Rows are points. To make a cloud, some directions were put in groups of two or more. Within a group, all points are equally far from the middle, so they leave a hole (a ring in 2 directions, a hollow ball in 3). The other directions are filled evenly. Then the cloud was stretched, turned, moved and blurred a little. How many holes are there, and how many directions does each take, smallest first?
(in the rows, 128 means zero)

Cloud (13 x 2)
[[129 181]
 [127 181]
 [148  82]
 [166  94]
 [161  90]
 [ 89 159]
 [176 112]
 [121  81]
 [170 100]
 [ 91 102]
 [171 100]
 [120  81]
 [ 90 161]]
Holes: 1 (2)

Cloud (21 x 3)
[[119  83  60]
 [ 98 108 119]
 [190 112  91]
 [139 166 133]
 [121 151 104]
 [151  75 109]
 [176 141  86]
 [ 99 100 143]
 [185  97 100]
 [113 131  87]
 [179 119 130]
 [133  65  64]
 [123 173 153]
 [ 99 109 112]
 [174 122 142]
 [127  72  75]
 [180  90 105]
 [149 172 177]
 [110  89 101]
 [120  80  56]
 [167 129 168]]
Holes: 1 (2)

Cloud (29 x 4)
[[121  83 211  80]
 [113 130 144 173]
 [103 190 146  98]
 [141 187 160 102]
 [166 141 132 150]
 [126 194 123  98]
 [148 199 122 128]
 [142 165 192 169]
 [170 121 197 175]
 [105 183 148 165]
 [104 112  83 106]
 [133 138 125  83]
 [ 88 146 164 167]
 [131 151  97 112]
 [148 171 104 158]
 [123 175 163 193]
 [111 107 169  92]
 [ 98  99 122 100]
 [102 102 133 115]
 [173 108 162 146]
 [173 104 166  95]
 [130 164 110  93]
 [120 199 103 146]
 [103 170 164 111]
 [195 120 173 130]
 [122 203 132 113]
 [178 210 139 127]
 [141 122 169  74]
 [174 127 180 164]]
Holes: 0

Cloud (76 x 8)
[[ 96 114 169 146 117 188 123  78]
 [138  83 102 117 135 142 146 140]
 [100  93 147 194 103 111 153 116]
 [ 80 126 113 171 167 185 172 107]
 [139 152 111  89 119 151 145  55]
 [116 155 191 159 143 113 171 173]
 [ 88  71 102  97  86 177  99  91]
 [162 130 162 119 117 160  94 109]
 [129 104 107  66 116 115 149 142]
 [166  96 175 105 161 146 143 125]
 [117 101 116 163 162 134  95  81]
 [141 104 113 125 153 103 134  68]
 [ 87  87 167 143 128 157 126 155]
 [137  76 160 141 169 130 136  85]
 [130  96 124 166 143 165 178  72]
 [ 93 158 128 175  95 104  94  98]
 [115  90  83 142 163 115 135 111]
 [ 77 128  93 109 168 152 155  60]
 [103  39 118 187 130 121 146  93]
 [ 84 148 143 144 160 104 157 149]
 [126  40 153 141 110 128 112  72]
 [101 144 118  27 140 103  87  84]
 [106 198 112 132 144 165 139 142]
 [ 89 102 158 166 134 139 101 112]
 [102 119 124 153  52 127 147 144]
 [110  61 131 141 143 155  99 175]
 [ 92 110 175 157 116  81 169  93]
 [158 133 150 142  73 148 133 118]
 [112 196 137 129 127 105 117 171]
 [109 125 154 165 129  85 129  85]
 [ 69 122  58  78 157 154 121  83]
 [107  44 173 143 139 184 165  80]
 [154  86 115 103 157 128  95 157]
 [ 46 121 110 109 123 113 199 143]
 [120  98  99 136 170  99 171 131]
 [131  60 133 172 132 100  82 126]
 [122 102 104 149 155 139  49 131]
 [114 115 135  75 178  86 138 117]
 [114 141 105  66 119 187 148 106]
 [126 132 123 114 112 110 168 123]
 [ 85  74 126 105 117 193 116  68]
 [ 94 157 105 118  89 155  98  65]
 [ 63 171 137 146 130 134 178  58]
 [136 139 171 160  89  96 113 190]
 [ 99 165 146  13 155 118 121 132]
 [106  97 110 177 144 122 175 105]
 [106 122 147 138 160 170 130 128]
 [ 86 104 148 150 187 108 109  82]
 [168  82 115  90 134 172  93 144]
 [ 68 129 159 111 133  81 118 148]
 [127  87 127 159 185  83 115 129]
 [120  76  86  88 180 194 153  13]
 [165 132 142 167 155 195 146 124]
 [107 180 159  91 183 218 185 103]
 [138  81 169 151 117 149 187  73]
 [ 99 160 142  76 141  99 108  74]
 [122 104 126 123 153 180 146 123]
 [139 143 112  95 180 184  75 132]
 [104  70 140 142 174 121 145 168]
 [114 105 197 107  97 169 158 148]
 [ 57 178  91 142 148 161 159 137]
 [179 119 128 146  91 177 153 137]
 [127  71  89 118 199 161 181  23]
 [125 124 160 175  85 118 207 175]
 [152 112 119 119 168 144 143 159]
 [ 74 139 148 157 197 140 175 115]
 [ 88 124 161 184  97 122 117 119]
 [160 123 130 200 116 150 145 170]
 [127 119 131  95 144 164 118 106]
 [ 67 137 103 138 158 179 157  70]
 [ 76 121 198 140  94 206 192 131]
 [121  73 165 189 147 141 156  55]
 [ 63  97 166  87  94  96 146 203]
 [158 147 101 150 166 198 170 108]
 [103  74 114  98 175 159 185  67]
 [ 74  70 183 112  65  98 164  95]]
Holes: 0

Cloud (95 x 9)
[[146 157 156 118 125  75  84 112 110]
 [108 128 193 129 132 170 102  84 134]
 [ 99 140 115 156 169 163 202 166 156]
 [137  64 105 118 114 144 127 135  62]
 [ 90 130  81 158 114  71 155 155  77]
 [118 175 172  90 138 134 151 105  86]
 [132 134 149 131 113  79 147 147 148]
 [158 146 110 122 213 139 107 143 183]
 [ 94 114 106 171  98 119 196 177  78]
 [ 74 125  98 138 132  97  55 109 133]
 [185 106 151 101 146 100 175 114 126]
 [102  84 159 106 172 153 163 131  88]
 [ 71  90 113 128 171 151 130 164 117]
 [170 158 156 152  95 123 147 119  56]
 [126 116 104 158 116 108 205 170 143]
 [ 87 126 136 132  67  81  78 106 151]
 [ 89 132 102  60 171 143 188  87 117]
 [113 140 125 149 159 170 188 155 131]
 [ 84 201 112 117 168 102 126 148 165]
 [161 145 145  29 127 101 129 167 146]
 [144 152 129  93  63  78 134 104 133]
 [180 184  99  71 144 139 172 142 133]
 [113 110 117  87 128 103 196 162  86]
 [133 111 156 190 160 145 119 201 130]
 [132 113  45 155 192 127 184 100 104]
 [ 95 165 187 121 109 124 171 186 115]
 [ 55  79  99 117 124 118 148 140 115]
 [184 101 156 164 135 111  75 145 109]
 [163 164 135 107 173  57 118 125 155]
 [136 153 151 118 162 118 141 120  98]
 [101  66  67 142 120 109 106 147 117]
 [ 93 170 132  74 158 127 148 111 114]
 [149  86 188 126 123 156 182 115 180]
 [143 168 155 167 104  92  98 157 215]
 [113 119 155 158 152 115 167 119 113]
 [155 106 163 170 157 108 121 164  95]
 [129 127 115  51 108 129  98  95 158]
 [119 154  84 196  89  53 107 150 130]
 [149 148 172 139 150 209 125 141 125]
 [182  90 184 158 137  98 142 166 141]
 [162 167  88 128  64  58 134 166 135]
 [135  57 145 113 185 152 153  99  94]
 [ 82 118 124 131 148  83 184 189 171]
 [ 91 102 112 145 138  39 154 131 107]
 [148 149 124 169 142  68  69 141 181]
 [115 127 147 137 161 122  79 109 124]
 [ 78 145 145 126 128 104 201 110 169]
 [160 152 101 114 129 132 109 190 107]
 [ 53  78 153 164 108  98 173 136 128]
 [116 177  69 137 130 108 120 138 108]
 [ 74 149  45  88 102 110 152 148  98]
 [ 63  79  99 124 134 159 173 118 121]
 [ 93 143 136 184 120  77  99 160 156]
 [154  96  85 116 133  88 167 191 144]
 [111 157 165 125 113 220 136 113 107]
 [ 43 112  71 142 145 133  80 138 127]
 [151 147 116 126  79  78  77  72 150]
 [119  79 102 168 160 148 101 114  92]
 [154 172 168 146 144  97 168 153 134]
 [ 90 156 182 161 203 102 136 142 131]
 [162  99 129 149 109 145 125 128 147]
 [ 81  45 142  95 166 145 125 137  97]
 [ 99 123 127 143 105  95  68 146 148]
 [178  87 132  49 131 156 185 180  90]
 [110  84 150  69  93 180 165 198 146]
 [148 135  57 155 125 118 108 159 100]
 [133  82  91  93 173 125 222 200  81]
 [111 151 180 106 167  60  76 152 177]
 [113 164 213  93 102 113 187 150 133]
 [183 136 112 145 130 111 108 166  80]
 [187 100 116  93 109 181 105  84  89]
 [ 86 114 109  95 183  94 203 134 178]
 [133 109 114 132 168 108 121 208 140]
 [137 160  73 184  72 143 182 177  75]
 [137 176 120  68 139  70 140 190 117]
 [149 130 129 102 104  66  63  98 136]
 [123 167 157  81 154  94 135 191 107]
 [177  87 140 109 142 178 159  92  81]
 [ 74  47 110 128 116 150 196 180  86]
 [136 123 156 159  91 110 176  55 127]
 [166 136 115 167 137 113  62 105 112]
 [146 142 144 159  42 160 142 149 101]
 [130 109 136 122 197 105  88 132 178]
 [146  81 102  50  98  90  95 116 107]
 [127 169 124 163 117 148 177  93  79]
 [109 149 120 163 125 117 151 134  92]
 [174 108 115 162 149  71 159  97  69]
 [170  57 100 133 137  83 116 190 161]
 [113 112 142  75 162 150 186 188  53]
 [113 139  50 131 145  98 173 109 184]
 [110 167 180 157 110 125 151  87  84]
 [155 158 119 110 162 139 130 136 172]
 [106 113 130 162 186 149 205 176 148]
 [145  85 146 185 119  85 162 137 108]
 [106 125 167 179 135 113  54  75 124]]
Holes: 0

Cloud (97 x 9)
[[ 94  72 112 118 110 165  72 158 149]
 [152 154  86  69 111 105 120  70  95]
 [107 129  96 108 166 132 131  41 159]
 [ 52 137  27 135 138 120  98 159 136]
 [ 99 169  57 103  93 139 100 173 124]
 [147 138 105 148 153 134  70 149 172]
 [125 179  56 153 124  75  71  72 127]
 [119 155  81 179 157 121 166  93  99]
 [172 123 122 113 114 104 142  56 138]
 [162 123  93  78 126 109 138  94 185]
 [ 59 165  66 163  75 100 101 115 150]
 [ 26 140  72 173 106  95  95  95 137]
 [111 114  96  87 159  95 134 127  95]
 [ 80 190 122 106 107 160 114 135 131]
 [ 71 124  60 209 101 115 109  76 114]
 [161 146 111 196  92 108  88  85 109]
 [ 99  89 101  80 114 163 171 136 125]
 [ 72 149  99 125  99  94 102 117  97]
 [148 173  87  83 149  66 104  95 153]
 [ 89 131 135 159 131 112 190 123 181]
 [122 194 124 165 154 114  91 103 135]
 [198  99 106 117 127 112 140 113 188]
 [163 163 110 148 125  85 164 154 179]
 [169 163  92 121 134 130  76 140  77]
 [ 99 107 131 121 114  71 168 127 136]
 [156 122 126  77 138 160 111  86 150]
 [133 123 137 125 159 190  83 130  68]
 [110  98 104 184 111 181 143 115  89]
 [116 120 144 174  96 168 161 148 153]
 [ 88 108  65 134 141 129  71  66 113]
 [ 62 171  93 162 167 139  98  58  97]
 [118 164  80  90 192  85 139  84 160]
 [ 90  90 130 113  93 113 137  89 118]
 [ 42 179 115 158 128 153 108 100 163]
 [114  63 140 183 156 140 166 133 118]
 [174  91 109 130 110 121 159 163  91]
 [ 84 154 163 120 117 121 116 145 147]
 [ 91 125  68 193  99  68 138 140 150]
 [ 88 114  90 183 112 171  82  80  90]
 [117 189 133 140 145 198 105 136 127]
 [ 56 177  79 164 123  91 101 125 176]
 [133  99  31 169  99  91 129  80 126]
 [175 159  87 119 124  94  64 123 102]
 [168 136 166  82 122 164 127  90 138]
 [130 138  80  93 106  83  99  63 103]
 [120  73  62 105 111  88 156 142 186]
 [119 181 123 124 164 115 190  88 164]
 [ 91 135  97 172 100  86  95 164 135]
 [ 86 167 115 182  91 129 123 141 150]
 [ 53  80  67 173 132 142 173  89 145]
 [ 99 133  69  83 113 159  86 159 149]
 [140 184  79  57 144  99 111 125 155]
 [154 158  83 119 105 104  63  77 117]
 [ 83 158  68 187 109  82 112 132 190]
 [129 109 109 208 106  78 131 126 116]
 [117 124  81 198 105  72  99 129 112]
 [113  54 114 133 122  68 147 135 205]
 [165  93 158 142 145 112 139  70 181]
 [134  78 130 176  84 133 144 132 191]
 [100 175 155 144 160 168  99  82 134]
 [108 151 164  99 159 148 173 123 163]
 [148  88  56 158  96 160 110 121  94]
 [106 112  86  66 140 104 121 153 179]
 [109 162  61  75 116 162  89 147 149]
 [166 104 124  88 103 117 142  99  87]
 [107 154  97 118 105 157  78  97 166]
 [170 163 120 121 104  90  69  96 104]
 [129 144 113 151 107 208 105 140 150]
 [ 54  95 100 200 102 159  97 117 138]
 [162 132  90  93 140 123 171 113  83]
 [128 152  88  88 129 135  94  58 147]
 [142 148  64 147 127 157 152  66 158]
 [105 139  95 161 105 124 165 165 129]
 [ 96 155  94 125  76 182  98 146 127]
 [140  84  72 114  93 123 157  96 107]
 [169 122 105 100 137  71 128  79 183]
 [163 194 101 140  98 131 120 163 143]
 [ 81  86  95 103 155 164 121  71 101]
 [110 106  43 102 132  95 165 127 205]
 [171 115 101 186 109  81 135  70 140]
 [ 97 102 103 122 120  65 153 102 215]
 [163 147 147 118 103 133  72  83 137]
 [ 66 121  78 136 151 160 194 142 153]
 [166 111 146 110 112  84 148 106  95]
 [ 49 121  82 124 149 193 100 104  76]
 [152 161 145 188 108 159  87  88 134]
 [ 65  55  67 143 150 106 165 109 170]
 [168 131 113 117 144 146  70 151  74]
 [152 101  96 174 112 184 124 100  89]
 [101 176 118 131 154 107 104  82  89]
 [146  69  65 164 149 135 135 105 125]
 [149 177 113  76 164  84 133 115 152]
 [102 185 114 182 132 156  95  73 146]
 [203 145  57 148 107  89 116 108 146]
 [126 122  67  62 100 107 166 141 165]
 [186 187  91 141 128 146 146 125 100]
 [112  99 140 155 101  72 175 134 166]]
Holes: 3 (2, 2, 4)

Cloud (100 x 9)
[[114 183  75  98 149 116 131 176  89]
 [134 172  91 184 141 150 197 122 174]
 [121 169  97 156 121 180 203 120 116]
 [143 116 109 123  89 142 144 183  96]
 [160 159  93  79 151 130  74 135 191]
 [113 162 120  44 134 122  87 127 151]
 [127 106  83 190 115 169 121 115 133]
 [126 143  96  88 152  85 125 125  50]
 [118 167 138 129  91 177 114  45 128]
 [ 64 162 110 144 137 105 200 119 156]
 [114 142  86 101 174 101  66 143 176]
 [103 149  97  86 177 134 180  84 144]
 [ 77 155  93 128 107 218 145 143 154]
 [ 86 142  85 126 194 153 161 177 182]
 [152  91  94 121 141 164  80 140 120]
 [ 59  93  71 127  88 173 178 107  86]
 [ 75  77  84  91 138 178 156  91 116]
 [ 86 159 104 103 148  89 189 116 116]
 [118 144  82  54 167 102 163 128 111]
 [156  99 134  83 136 136 133  50 150]
 [123 138 161 129 100 141  56 104 182]
 [ 93  93  70 133 132 132 167 199 108]
 [140  70 126  90 126 119 119 162 132]
 [155 144 164 109 117 118 143  89 198]
 [ 98 117  91  78  78  94  92 123 191]
 [130  84 104 161 135 210 162 129 149]
 [ 98 138 152  94 104 171 188  92 158]
 [110 154  99 127  96  59 125  85 144]
 [153 149 171 131  78 138  80  96 160]
 [ 90  96  85 121  62 141 142  70 132]
 [102 122 131 127 164 189 155 136 203]
 [ 43 127 127 105 111 100 140 113 118]
 [158 144 108 118 164  71  89 156 143]
 [127 101 100 167  69 140 164  78 146]
 [ 41 158 118 152  97 171 131 115 138]
 [133 158 141 130  57 131 147 101 214]
 [ 84 123 131 116  98  83  79  98 131]
 [ 79 175  55 139 110 168 109 145 129]
 [154 118  85 145 155 168 216 128 120]
 [126 180 128 117  89 128 104  76 113]
 [142 114 129  83 171 146 200 125 136]
 [132 137 117  93 204 181 142  98  85]
 [106 132  55 152 112  61 110 145 127]
 [ 79 108 116  89  65 158 180 116 100]
 [107  82  49  85 107 124 144 111 110]
 [107 136  64 165 112  60 117 152 149]
 [114 134  66 167  91 108 186 145 169]
 [ 81 136 154 150 104 181 129 129  72]
 [ 98 163  31 125 107  49 126 141 146]
 [103 124 140 171 174 111 137 137 153]
 [ 59 116 130 126 136  98 171 125  81]
 [127 114 183 125 118 190 105 132 153]
 [173 140  93 103 155 163 127  94 200]
 [106 158  20  94 119  90 157 135 137]
 [ 75 150  97  87 160 168 100 130 174]
 [173 124 167 141 152 109 121 129  82]
 [112 129  72 149 183  90 123 132 200]
 [108 184  99 140 195 147 150 172 155]
 [ 97 153  45  98  89 109 163 134  95]
 [ 94 153 115 162 162 174 160 107  71]
 [ 93 157 106  99 140  91 174  90 111]
 [ 88 110  82 123 184 153 165 183 141]
 [122 127  66  93 107 182 181 103  83]
 [ 91  89 146 141 177 115 176 129 109]
 [107 134 117 157 166  91 185 123 184]
 [124 142  63  99 140  75 108 145  75]
 [ 75 108 119 101 125  81 126  79 120]
 [ 50 121  47  90 114 145 149 133 170]
 [100 155  61 150 125  38 114 141 168]
 [119 143  84 141 144 208 177 111  66]
 [152 146  82  98 157  57  96 161 164]
 [ 98 118 137 166 142 113  96  80 154]
 [118 189  69 140 146 155 152  91 117]
 [101  58 107 120 122 170 189 141 130]
 [106 127 101  64 181 125 106 162  82]
 [ 78 155  98 176  94  91 123  83 211]
 [137 128 164 129  82 160  62  89 141]
 [105 101 120  63 152 165  85 131  85]
 [167 158 101 110 162 125 166 175 127]
 [111 146  79 124  98 137 205 150 103]
 [126 126  93 141 114 168  91 158 199]
 [137 182 116 133 119 126 174 155 111]
 [129 134 160 119  83 133  57  90 131]
 [141 135 140 186 185 152 149 116 133]
 [ 71 176 112 162 114 169 135 141 111]
 [109  85 146 137  72 142 114 151 122]
 [103 114 116  49 102 143  90 134 101]
 [120 180  92 129 154 150 127 120  81]
 [ 76  97 153 148  92 120 171 132  88]
 [117 130 102  85 163 215 142 132 112]
 [ 90 100 148 130  86 183 203  90 125]
 [115 132  79 140  83 177 159  55 107]
 [105 166 134  84 184 151 113 131 123]
 [157 138 196 147 103 178 148  93 107]
 [153 150  69  95 144 127 138 112  69]
 [118 144 136 140 163 148  98  54 174]
 [147 137 148 121  90 188 103  46 176]
 [151 104 122  89 130 128  75 153 159]
 [150 100 137  94 173 179 202 109 136]
 [146 150 129 115 112  85 110  77 103]]
Holes: 3 (2, 3, 3)

Cloud (91 x 9)
[[102 120  87 141 128  88 172 100 114]
 [121 216 150 168 136  88 152  66 131]
 [132  91  93 194 139 172 173 145 114]
 [111 117 150 156 138 160 119  50  91]
 [ 97 151  82 143 206 160  70 117  78]
 [101 135  49 149  94 115 189 144 164]
 [145 193  87 116 158 164 171  89 159]
 [203 173  75 125 126 156 129 127 131]
 [173 118 155 117 128 142 144  97 187]
 [ 86 138  86 196 131 144 143  72  78]
 [175 108 141 171 128 130 167 153 122]
 [163  98 145 163 121 190 107  85 108]
 [ 75  69 110 161 216 100 125 124  85]
 [212 159  99 114 143 145 103 156 111]
 [129 174  91 107 133 193 135 136 120]
 [164 138  91 124 112 133 168  68 106]
 [104 152  99 136 109 173 107  66 104]
 [148 107 117 112 166 167 144  44 176]
 [133  88 104 171 176  97 140 123 153]
 [ 69 101  78 146 137 132 143 134 137]
 [118 132 109  79 192 131 113  95 134]
 [101 115 101  85 114 114 133 147 106]
 [126 104 165 135 154 101  99  77 140]
 [209 156  82 157 157 134 126 100  73]
 [ 81 151  98 160 133 137 189 169 154]
 [ 82  97  66 205 206 122 150 139 131]
 [108  98  90 151 173  77 145  89  77]
 [ 92 159 104 109  94 115  65 138 127]
 [141  86 129 173 198 122 125  51  99]
 [168 184 103 136 119 124 128 105 125]
 [ 99 143  33 166 167 129 134 126 190]
 [141  73  94 161 209 103 163  77 147]
 [ 86  95  65 180 201  64 142  92 126]
 [105 158  90 145 110 153 137 169  88]
 [193 106 131 126 166 112 123 130 192]
 [135 159  28 161 148 135 160 125 151]
 [163 162 126 158 101 192 108 123  97]
 [131 141 155 122 145 118 119 142 158]
 [116 136  76 143 168 132 159 153 201]
 [ 88 122 111 162 139 146 172 129 197]
 [130 113 172 175 118 151 159 107 142]
 [117 117  67 151 128 106 128  88  90]
 [ 39 177 125 157 150 104 119 124 118]
 [109 104 148 146  97  76 104 118  56]
 [142 159 119 181 163 132 137  94  80]
 [127  83 115  99 193 122 145 115 138]
 [155 118  86 215 185 124 173 158  98]
 [ 29 114 123 189 120 131 129 137 100]
 [112  71  76 165 163 121 166 127 103]
 [201  67  96 148 159  89 141 101  66]
 [111 131  68  93  88  74 137 155 157]
 [101 219  79 120 146 100 144 110 114]
 [ 86 188  56 148 105 121 175 121 120]
 [108 225 100 112 107 121  98 118 134]
 [100 126 131 158 148 123  50  96 157]
 [119 115 153 177 184 106 136 135 162]
 [134 222  42 106 145 130 162 154 118]
 [112 187 118 128 145 162 105 143 142]
 [137 144 155 101 151 134 168 129 134]
 [130 103  66 152 160 143 150 141 107]
 [121 178 162 119  92 141  63 136 107]
 [197 185 154 177 143 162 110 134 119]
 [137 118 101 169 189 173 153 118 118]
 [103 167 130  84 115 137 131 150 149]
 [ 69 157 144 159 115  73 137  97 154]
 [194 106 123 130 131 188 177  97 120]
 [116 166  97  78 144 105 116 133  82]
 [191  53 106 146 171 132 178 102 130]
 [100 160 123  83 116  94  64 113  76]
 [106 111  79  90 118 123 128  93 169]
 [118 154 178 103 121 119  95 116  93]
 [106 136  54 184 165 154 131 173 190]
 [176 155 118 212 154 145 118 160  93]
 [147  95 121 154 152  81 113  72 180]
 [ 52 146  86 173 179 102 101 109 173]
 [146 148  99 108 169  81  78  72 131]
 [154 140 100  86 117 113 193 157  89]
 [ 89 212 111 151 101 171 122 162  81]
 [ 86 163 105 177 105  74  76 138 115]
 [ 88 207 104 137 122 172 114 131  82]
 [119  91 162 137 160 118 131 181 148]
 [118 145  71 158  88  70 144 136 178]
 [125  99  95 182 126 124 166  94  66]
 [148 130  79 148 133 127 130 137 219]
 [138 107  97 195 148 180 100 110 103]
 [152 159 136 132 123  97 146 177 104]
 [ 37 166 137 135 192 148 140  97 100]
 [150 141  91  59 121 138 113 128  98]
 [ 54 143 106 175 164 139 130 151  76]
 [ 73  84 140 154 186 106 118 101 108]
 [132 150  88 160 139 111 208  67 116]]
Holes: 0

Cloud (101 x 9)
[[142 125 130  76 142 166 194 107 129]
 [150 115 163 171 150 145 129  94  83]
 [190  88 200 164 125  81 141 103 139]
 [ 95 156 107 168 120 143 163 123  95]
 [174 132 104 103 111 144 158 149 167]
 [102 140 144 162 146 102  97 101  91]
 [ 85  60 136 161  87 100 119 169 157]
 [106 122 139 115 133 115 175 203 108]
 [112  88  92 217 148 145 142  90  76]
 [177 205 180 148 115 119 130 147 114]
 [154 104 155 154 117 117 141 198 133]
 [117  68  94 119 154 117  85 187 109]
 [220 126 132 135 142 169 143  89  93]
 [117 171 121 147  98 144 125 160 127]
 [156 112 145 181 153  68  90  96 103]
 [120  73 155 218 177 144 177 113  77]
 [105 118 116  93 125 177 188 107 132]
 [117  98 119 114 174 142  90 107 143]
 [ 80 112  77 101 146 171  77 164 107]
 [ 97 135 137 141 165 190  92 101 104]
 [ 63  92 143 102 136 164 136 145 139]
 [112 139  55 122  87 164 134 145 111]
 [162  49 131 128  89 150 163 150 147]
 [159 177 107 150 120 199 142  87 111]
 [120 116  75 153 150 140 138 147 134]
 [ 99 206 105 162 139 171  80 113 122]
 [155 126 156 205 157 154 119 145  87]
 [ 64  87 171 127 122  76 107 200 139]
 [128  68 130 117 190 161 156 116  68]
 [128 161 119 175 146 169 102  82 150]
 [121 107  88 157 149 124 182 118 103]
 [154 134 138 157 184 160 153 169 126]
 [ 90 107 180  88 160  76 116 200 122]
 [122 152  98 138 124  94 154 144 113]
 [ 86 135  66  99 147 170  79 120  96]
 [105  98 114 153 156 122 159 174  57]
 [ 91 104 113  44  85 146 165 164 106]
 [191 102  90 156 128 169 162  99 120]
 [134  90  96 145 110  89 159 168 103]
 [134 105 182 174 163 195 198 199  89]
 [137  93 125 205 175 154 124 154 137]
 [102  78 126 175 158 169 173 187  50]
 [ 80  99 102 129  97  80  89 180 141]
 [110  27 142 145 122 190 125 156  65]
 [114  48 135 159 103 163 125 174 153]
 [118 122  79  90 133 160 107 152  86]
 [113 122  92 116  84 136 146  84 164]
 [125 133 103 138 103  79  86  54 134]
 [ 77 114 100 179 113 115 118 109 171]
 [ 83  73  96 116 152 145 182 139 138]
 [156 150 178 134 119 126 120 203 179]
 [124  83 155  59 112 146 183 177 125]
 [142  94 163  63 103 168 182 183 135]
 [ 40  98  45 114 122 132 127 173 120]
 [106  26 135 100 139 135 170 146  93]
 [109 162 106 133 145  95  63 111 117]
 [128  57 151 146  80 149 114 181 150]
 [104  82  76 108 101 169 114 156 176]
 [ 64 102 112 112 127 153 128 113 157]
 [168 148 105 157 135 161 117  88  97]
 [131  47 126 122 138 221 175 134 122]
 [164 109 203  76 103  88 150 151 142]
 [186 110 149 182 145 150 106  95  91]
 [104 114 111 191 165 128  88 111  81]
 [164  67 168  98  96 115 142 203 118]
 [130 117 184 129 164 109 123 131  90]
 [138 134 148 181 112 128 150 149 130]
 [ 89 151 102  78  70 128 135 176 146]
 [ 92  83  91  60 131 184 133 166  96]
 [156  83 150 158 133 132 190 157 127]
 [149  79 157 143 191 109 158 107  97]
 [ 70 136 104 147 178 130 151  90 128]
 [169 102 104 136 136 104 113 167  95]
 [138 164 115  68 129  80 122 174 111]
 [172 111 150 169 160 161 194 143  91]
 [182 136 190 146 142  97 164 110 143]
 [115 127 115  90  96 134  73 169 142]
 [205 157 121 115 149 192 156  97  89]
 [ 99  97  90  76  62 136 166 127 150]
 [135  41 110  86 138 180 145 133 111]
 [133 100  91 120 139 136 131 159  67]
 [203 144 182 135 152  98 107 106 125]
 [187 145 146 130 169 102 126 114  97]
 [ 74 151 104 146 141 181 115 182 135]
 [ 84 132  62 185 148 112 109  94 142]
 [126 135 128 101 200 201 131 107 112]
 [113  66  91 160 186 123 151 189  90]
 [ 90  86  56 183 157 155 106 124 161]
 [ 99  71  67 117  80 138  96 149 177]
 [ 79  42 137 182 121 150 141 184 132]
 [190 122 127 103 157 165 136  92 140]
 [146  70 116 129 162 149 196 187 113]
 [138 147 131  58 125 158 117 200 125]
 [143  46 120  85 129 126 120 155 117]
 [189  91 161 122 132  77 161  99 138]
 [128 117 148 147 206 189 208 166  96]
 [ 55  55  61 101 108 175 167 136 130]
 [195 154 104 131 125 127  74  81 126]
 [119 132  69 138 130 152  79  88  93]
 [146 103 166 131 116 110 130 194  86]
 [178 132 132 129 167 142 118 161  87]]
Holes: 1 (3)
